Each point is reached from the start by the listed moves, each made once or not at all, plus a little noise. Is the number of moves made odd or even? Then give how often each move was made.

Moves:
(1): [ 33  23 -19  19]
(2): [-50  83  20   7]
Start: [  2 -16  -4 -28]
Points:
[-17  95  -4   0] => even (1, 1)
[ 36   9 -17  -8] => odd (1, 0)
[  1 -16   2 -29] => even (0, 0)

Moves:
(1): [ 80 -21 -37  12 -28 -14]
(2): [  6  78 -44   6   4  26]
(3): [ 3 11 71 28 20 24]
(4): [-35   6   1  41 -14 -13]
(5): [-15   1  -7   0  55 -11]
(6): [-29 -30 -19   6 -10  39]
Start: [  3 -13  23   7   3 -10]
Points:
[ 79 -22  47  55  54 -21] => odd (1, 0, 1, 0, 1, 0)
[ 47 -28 -14  53 -39 -41] => even (1, 0, 0, 1, 0, 0)
[ 33 -13  49  88  28 -23] => even (1, 0, 1, 1, 1, 0)
[ 55  56  16  89 -14  12] => even (1, 1, 1, 1, 0, 0)
[-14  67 -25   9  63  10] => even (0, 1, 0, 0, 1, 0)

Moves:
(1): [ 26  52 -11  11  -6   7  13  28  -2]
(2): [-39  32  -7  14  15  28   0  15  -4]
(3): [-24  -2  13  -2 -24  -6   7   3  24]
(4): [ 5  2 11 53 21 -9  0  4 -1]
(5): [ 15  -1  11 -23  11  10  -6  -6  14]
(6): [  5  -8  -4   5 -17  39  -9  -2   2]
(7): [  0 -39  23 -19  15   3  50  21  -2]
(8): [-16   1   5 -20  15 -10 -32  39  -2]
(9): [ 10 -15 -45  23   7 -20  -1  10  59]
Start: [ -3   5  -5 -15 -13  10 -23   2  -6]
Points:
[ 30 -16 -33  41   9  29 -40   8  66] => even (0, 0, 0, 1, 1, 1, 0, 0, 1)
[-25 -17 -25  44 -11   2 -59  56  77] => odd (0, 0, 1, 1, 0, 1, 0, 1, 1)
[  1 -41  28 -72   9  52 -19  55   8] => even (0, 0, 0, 0, 1, 1, 1, 1, 0)
[  1 -16 -39  48  13   9 -64  54  51] => even (0, 0, 0, 1, 0, 1, 0, 1, 1)
[  5  81 -17  -7 -11  95 -24  38   4] => even (1, 1, 0, 0, 1, 1, 0, 0, 0)
[-50  33  -1  37  20  57 -67  58  -9] => even (0, 1, 0, 1, 0, 1, 0, 1, 0)
[ 14  77 -47  64  35  25 -19  53  58] => odd (1, 1, 0, 1, 1, 0, 0, 0, 1)

Moves:
(1): [ 18   7 -27   7 -11  24  24  14  -9   8  17   9]
(2): [-48  29   3  -7  11  13 -13   3  27 -22   7  22]
(3): [ 10   3  -8  10   8  13   5  -7   6 -31  29 -43]
(4): [-13 -13 -21  27  -7   2  16  -7  19  -8   9 -10]
(5): [ 18  -2 -13  -7  12  -7  -1  -1  10  -4  -4  -2]
(6): [-35 -29 -30 -18   1   7   1 -25  -2   3 -26  -1]
(7): [-3 22  8  4 32 12 37 -6 20  5 -3  8]
(8): [ 13  -9  16   1   2  16   5  22  29 -12  -3 -17]
(9): [ 10  -6  -3 -13 -14  11   9 -24   9  54  -8  -5]
(10): [  7   7  -8  10  21   9  -6   0   0  -2 -23  -1]
(11): [ -3   3  -7   3  21  -5   1  18 -15  19 -10  -7]
(12): [  3 -20  -4  -1   4  24   0  -6   9   4  11  11]
Start: [ -6  20   7   3  -6   0   1 -18   7  20 -22  12]
Points:
[ 28 -11 -48  36  11  81  49   0  50  81 -31  -7] => odd (1, 0, 0, 1, 0, 0, 0, 1, 1, 1, 1, 1)
[-62  -1 -56  -1 -24  73  43 -35  79  42 -28  11] => even (1, 1, 0, 1, 0, 1, 0, 1, 1, 0, 0, 0)
[ 28  21 -14  -4  49  47  40 -56  55  75 -49  24] => odd (0, 0, 0, 0, 1, 0, 1, 0, 1, 1, 0, 1)
[-38 -15 -34 -34  20  76   7 -55  95  10 -17 -21] => odd (0, 1, 1, 0, 1, 1, 0, 1, 1, 0, 0, 1)
[ 15  73 -35  10  77  86  63   1  85  34 -20 -24] => odd (1, 1, 1, 0, 1, 0, 1, 1, 1, 1, 1, 0)
